Every row gives one point. Examples show where two turns around zero, p and q, send a point. Write where each new point lands after one turn and then the other. Backwards means that the second turn is done in reverse. Each puzzle has new turns, and all numbers are rounded.
(in the rows, 128 means zero)

Turn p:
[122 151] => [110 143]
[ 84 150] => [ 79 120]
[145 114] => [150 127]
[161  97] => [173 122]
Turn q:
[106 135] => [113 111]
[104 103] => [141  96]
[174 146] => [130 177]
Where do these land?
q, then p: [115 118] => [140 117]
q, then p backwards: [134  90] => [152  98]
q, then p: [135 176] => [ 80 125]

Turn p:
[118 156 148] => [117 104 104]
[109 112 157] => [ 94 142 116]
[171  71 126] => [151 195 136]
[150 143  90] => [168 114 147]
[104 141  98] => [125 100 157]
[116 145 149] => [112 113 108]
Turn q:
[ 88 141 169] => [170 167 141]
[146  78 129] => [105 105 170]
[132 145  97] => [109 127  98]
[147 147 117] => [127 111 104]
Where do these land?
p, then q: [123 119 164] => [113 154 106]
p, then q: [106 109 143] => [136 159 122]
q, then p: [135 148  87] => [123 111 171]
q, then p: [145  88 150] => [102 158  99]
p, then q backwards: [131 176  95] => [176 130 161]

Turn p:
[113  93 151] => [129 169 145]
[129 111 135] => [127 141 141]
[135 107 143] => [133 143 150]
[119 191 118] => [145  93  77]
[116 169  87] => [108  93  85]
[155  96 134] => [125 132 170]
Turn q:
[131 140 105] => [112 121 108]
[110 114 112] => [106 144 133]
[140  88 113] => [100 116 160]
[131 171 183] => [196 130 111]
Where do these land?
p, then q: [145 141 122] => [122 125 149]
p, then q: [ 82 152 109] => [ 82 136  99]
q, then p backwards: [120 104 174] => [152 106 169]
p, then q backwards: [166 115 106] => [158  94 122]

Turn p:
[118  98 128 122] => [120 104 129 148]
[139 133 173 124] => [141 114 162 102]
[102 149 195 130] => [120 132 199 106]
[125 152  85 104] => [100 149  87 117]
[139 122  71 155] => [143 151  80 161]
[144 114 116 134] => [143 120 111 136]
Turn q:
[151 114 134 124] => [105 125 132 143]
[168 142 110  82] => [ 98 141 184 124]
[116  88  98 129] => [103 103 109  95]
[ 96 138 177 139] => [157 162  92 147]
[110 157 120 165] => [175 108 124 131]
Where do these land?
q, then p: [ 86 147 127 123] => [132 125 100  91]
q, then p: [143 117 144 125] => [126 146 136 143]
p, then q: [178 151 118 120] => [101 130 174 110]
q, then p: [ 76 126 135 111] => [110 139  91  93]
q, then p: [148 132 139 194] => [176 115 113 175]
q, then p: [137  95 105  94] => [ 78 123 147 131]

Turn p:
[110 116  43 121 161 124] => [ 95  54  89 138 106 142]
[118 117 149 129  54 114] => [ 99 164 140 119 172  83]
[115 108 126 159  72 144] => [ 85 141 158 152 157 103]
[122 133 146 110 142 139] => [149 128 139 114 112 122]
[119 127 131 157 130 106] => [106 142 128 122 135 154]
[111 129 147 128 159 122] => [136 128 140 103 110 150]
[159 110 131  99 164 131] => [176  99 120 123 134 140]
[170 184 151 120 143 143] => [178 167 108 152  98 129]
Turn q:
[ 78 166  70 134 137 145] => [180 184 120 168 120 116]
[140 135 154 143 142 139] => [122 128 126  99 148 115]
[138  99 150 145 134 110] => [110 117 126  95 121 151]
[140 137  99 135 148 132] => [138 137  96 133 118 114]
[143 122 111 145 146 148] => [142 127  93 120 136 125]
[121 124 121  53 143 143] => [162  82 153 153 104  95]
[110  99 141 136 142  62] => [106 138 147  96  73 159]
[142 100 156 151 108 130] => [106 113 128 107 151 160]
[141 169 149 109  53 143] => [ 87 123 163 181 180 117]
Where do these land?
q, then p: [138 109 147 158 117 146] => [147  94 135 126 103 129]
p, then q: [162  91 114 132 114  81] => [177 126  94 107 102 106]
p, then q: [ 88  88 134 158 143 151] => [143 107 174  95 154 146]
p, then q backwards: [128 170  75 104 132 112] => [178 120  83 130 153 114]
p, then q: [ 87 188 125 128 121 138] => [104 158 163 178 134 143]
q, then p: [153  91 125 136 127 155] => [134  78 134 142 134 131]
q, then p backwards: [127  94 141 132 118 106] => [106 119 123 146 159 120]
q, then p: [123 184 150  67 115 122] => [114 179 139  81 157 168]
p, then q: [146 137 142 137 163 142] => [115 114 111 132 166 125]

Turn p:
[117 145 158 176 123 151] => [170 155 147 145 118 158]
[153 161 141 157 128 106] => [141 178 120 131 150 129]
[158 157 145 166 155 137] => [156 184 134 130 115 116]
[115 113 118 118 120 118] => [116 107 118 133 132 133]
[ 85  99  67 114 115 147] => [ 91  78 108 117  89 163]
[124 120 113 104  92 159] => [101 103 159 110 125 150]
[ 99 103  92 105 166 158] => [121  86 113 111  72 115]
[163 111 162 126 111  98] => [118 140 144 160 170 105]
[137 144 156  86 142  80] => [139 120 110 114 181  84]
Turn q:
[104 120 113  93  88 134] => [154 122 127 107 110 176]
[127 117 154 147 126  88] => [114 170 148 116 124 111]
[147 101 137 149 168 160] => [132 114 120 168 111  82]
[144 138  94  91  86 131] => [113 107 113 114 116 187]
[110  98 103 155 152 111] => [142 160  89 128 123 101]
[122 146 114 130  92 144] => [129 101 125  95 126 145]
[142 176 182 131 184 128] => [112 123 175 168 186  94]
Where do these land?
q, then p: [126 154 107  89 139 128] => [135 136 138 129  78 121]
q, then p backwards: [140 159  96  81  99 131] => [ 84 132 104 134  77 125]
q, then p: [123  87 114 209 141 126] => [ 86 128  70 113 185 137]
q, then p: [143 115 123  89 121 145] => [123 134 158 145 108 152]
p, then q: [ 86 118 105  99  92 114] => [175 124 103 155  96 122]
q, then p: [122 131 173 134 163 125] => [161 156 114 150 151 113]
q, then p backwards: [162 117 156 154 140 104] => [181 107 116 125 134 133]
p, then q: [122 142 151 169 129 151] => [ 95  91 149 124 128 118]

Turn p:
[153 152 125 127 131 136 132 159] => [155 102 129 113 108 124 140 138]
[155 137 108 136 149 138 152 125] => [127 104 141 123  95 145 112 129]
[132 132 116 154 110 131 113 154] => [148 104 146 123 149 112 133 124]
[105 123 106 122 124 100  94 123] => [131 126 105 155 156 122 128  96]
[133 155 118  49 138 123 151 157] => [142 133  70  99  71 117 147 110]
[115 157 153 153 137 112  99 140] => [168 133 130 146 155 147 147 140]
[ 61 123 121  80 130 125 138 136] => [135 180  83 104 133 118 114  90]
[129 119 165 146  57 115 153  31] => [ 29 157 166 125 163 164 176 132]
[127  92 132 155 143 158  85 119] => [122 118 132 151 166 114  87 162]
[150  88 143 127 145 110 148 157] => [135 143 150 151  91  91 123 137]
[149 130 121 158 143 158 144 105] => [113 108 155 120 121 154 102 149]
Turn q:
[128 142 102 152  80 129 128  76] => [172 171 122 131 159 130  87 127]
[124  77 126 101 171 143 169 152] => [ 58 104 135 142 129  86 139 140]
[132  95  87 175  97  89 108 126] => [187 125 139 105 125  82  99 157]
[113 125 133  98 120 149 134 151] => [ 97 135 123 144 101 139 126 138]
[110 135 136  84 169 116 112 141] => [ 85 101 128  98 107 148 130 109]
[118 123 133 188 118 122 125  98] => [175 115 136 136 171 129 116 147]
[145 155 140 101 156 123 164 145] => [ 93 138 152 130 124 132 164  96]
[154 154 122 138 147 157 110 128] => [132 142  99 112 142 141 164 129]
[113 127 107 156  75 133 131  71] => [170 162 123 143 163 129  73 137]
[171 142 180 107 143 125 100 140] => [135 101  99 138 103 143 170  82]
[102 134 142 109 132 121 127 178] => [106 113 151 129  84 147 139 142]
Where do these land?
q, then p backwards: [ 99 150 138 128 131 110  92 118] => [124 165 106 141 147 150 142 122]
q, then p: [108 102  74 114 166  88 129 105] => [130 165  62 167 130 111 141 120]
q, then p: [158 119 127 178 158  91 141 136] => [116 157 144 162  71 121 141 138]
q, then p backwards: [126 157 121 111  87 114  88 158] => [130 155 137 108 171 126 175 145]
p, then q: [160 106 126 119  82 155 119 141] => [107  96 167 124 100 110 104 121]
q, then p backwards: [149 150 145 108 156 123 125  83] => [ 91 146  89 123 103 113 121 112]
p, then q: [108 151 152 172  78 177 173 148] => [ 66 110 120 154  92 155 148  69]
q, then p: [105 126 160 140 164 163 142 104] => [147 146 138 130 128 131  64 135]
p, then q backwards: [121 109  82 117 135 166 143 161] => [124  95 103 108 126  82 100 107]
q, then p: [139 125 158 123 117  95 158 147] => [105 150 165 140 141 137 150 145]
p, then q: [134 114 123 100 134 127  99 106] => [133 130 141 100 135 121 115 162]

Turn p:
[117 105 133 122 155  74 134 134] => [112 130 170 125 113 156  99 104]
[146 178 181  85 174 146 147 148] => [106  98 143 127 119  49  81 151]
[141  90 129 154 129 157 153 151] => [169 170 118 111 136 125 110 129]
[171 103 106 123 142 122 157 113] => [124 157 154  88 139 140 127 158]
[ 95 174 126 133  90 163 141 110] => [144  99  91 175 136 123 146 164]
[100 120 168 121  91 121 105 122] => [107 142 113 181 129 124 134 100]
[131 129 109 149  95 116 107 141] => [122 129  92 121 125 157 141 112]
[140 106 101 167 150  88 114  80] => [127 144 165 106  86 173 168 127]
[111 146  99  98 126 165  96 153] => [141  84 108 119 169 107 144 107]
Turn q:
[135 112 114 126 138 147 168  85] => [100  83 120 133 147 131  94 125]
[138 123 117 184 132 160 147 120] => [138  87 100 172 128 147 130 130]
[125 105 121 107 152 189 130  95] => [104 113 101 138 183 117 102 161]
[111 131 101 119 133  82 112 153] => [133 161 157 130  86 110 117 127]
[ 93 112 106 123 120  87 151 133] => [104 143 164 145 103 126 105 100]
[135 140 118 130 155  94 147 140] => [140 113 146 126 101  97 121 111]
[150 134 100 105  96 128 138 154] => [ 96 122 145 117 100 130 155 154]
[ 83 192 187 106  96 127  66 141] => [141 217  84  82 136 134 172  98]
[184 103 144 165 137 134 109 101] => [180  87 124 121 143 162 117 153]
[126 128 172 115 120 132 111 157] => [144 153 139 115 153 128 166 122]
Where do these land?
p, then q: [145 145 121 123 119 105 117 110] => [100 142 132 149 139 126 133 115]
q, then p: [120  96 156 127 110 136 157 148] => [156 143 155 148 104 107 116 142]
p, then q backwards: [169 104 157 137 120 104 180 160] => [ 94 120  97  97 127 109  81  86]
q, then p: [142 145 161 148 126 115  97  99] => [114 127 131  92 157 106 153 150]
p, then q: [139 133 110 164 114 128 108 118] => [ 86 106 126 130 120 130 137 136]
q, then p: [141 106 161 145 141  98 139 181] => [108 177 136 133  95 110 106 162]
p, then q: [143 139 108  95 126 139  92 111] => [110 119 155 140 143 104 105  98]
q, then p backwards: [ 55 168  92 101 147 214 161 152] => [156 161 204  82  48 152  89 119]
p, then q: [123 118  96 111 128 143  92  99] => [114  89 142 133 153 108 118 100]
p, then q backwards: [107 118 144 125 115  87 162 157] => [100  97 106 145 121 116 125  85]
q, then p backwards: [124 136 102 131 162 139 103  73] => [137 151 142 135 115 136 168 183]

Turn p:
[ 94 140 140  99  96 100 130 115 161] => [ 93 116  96 137  88  98 115 120 115]
[ 98  93 118 138 108 106 149 141 161] => [118 120 100 123  79 131 150 155 146]
[121 100 182 139  98  82 177 133 146] => [100 174  88 137  99  93 130 164 171]
[114 166 126 152  94 121 121 135 133] => [115 144 148 160  98 123 139 118 104]
[183  99 111  96 136 184 144 129 104] => [116 132 132  75 195 165 131 142 118]
[154 114 103 101 185 162 165 157  83] => [134 124 138  81 188 169 147  96 172]
[108 133 126 143 107 100 110  94 113] => [135 128 108 177 115 133 110 130 114]
[109 151 135 151 141 143 112 101 147] => [145 105 138 154 131  97 143 128 108]
[184 142  97 121 176 143 101 135 115] => [178 132 155  89 164 148 117  99 109]
[114 141 140 139 139 137  70 140 115] => [145 104 175 148 123 125  97 127 124]
Turn q:
[171 170 129 137 145 135 131  99 122] => [156 117 141 115  97 149 146  86 115]
[107 200 119 137 148 166 139 132 148] => [109 115 120 153 107 151 172 112  67]
[130 164 151 147 122 152 104 140 142] => [128 143 111 127 136 122 140  97  83]
[129  83 127  55 167  99  95  96 140] => [192 121 144 158 116 131  68 180 141]
[139 141 134 140 114 130 140 144 179] => [130 107 110 153 149 104 150 101 123]
[150 143 114 163 136 127 118 177 147] => [129 153 142 140 145  97 177 107 122]
[137  69 135 140 110 143 155 135  93] => [114 144  99  88 127 122 127 148 183]
[ 94  71 104 153  90 133 137  93 101] => [101 119 117  84 171 165 113 163 167]
[129 111 114 112  92 121 133 136  99] => [103 147 130 129 132 141 106 126 165]
[ 93 129 152  96 155  74 127 128 110] => [116 113 166 133 102 100  81 160 113]
Where do these land?
p, then q: [107 149 145 113  99 101 149  85 128] => [104 120 175 113 160 154 145 139 123]
q, then p: [145 111 108 134 107 139 144 145 140] => [143 122 113 118 118 112 163 123 123]
q, then p: [123 127 128 173 163 126 157 161 116] => [ 88 149  94 124 108 121 135 108 164]
p, then q: [119 104 128 162 122 122 109 182 123] => [119 136  77 141 141 100 122  93 120]
p, then q: [170 146 184  83 123 149  94 134  95] => [158 150 158 123 119 110  89 153  56]
q, then p: [182 168 122 133 137 158  83 106 102] => [104 152 128 138 195 119 126 117  75]
q, then p: [106  78 141 114 132  93 140 102 174] => [176 125 136  85  99 143 105 157 157]
p, then q: [ 79 111 124 153 127 157 147 133  92] => [121 105  88 114 147 102 172 152 126]
p, then q backwards: [ 95 126 121 123 141 126 134 119 195] => [135 131 168 145 165 133 176 130 146]
q, then p: [155 159  79  90 129 109 122 112 115] => [119 139 155 147 151  91 142 177 105]
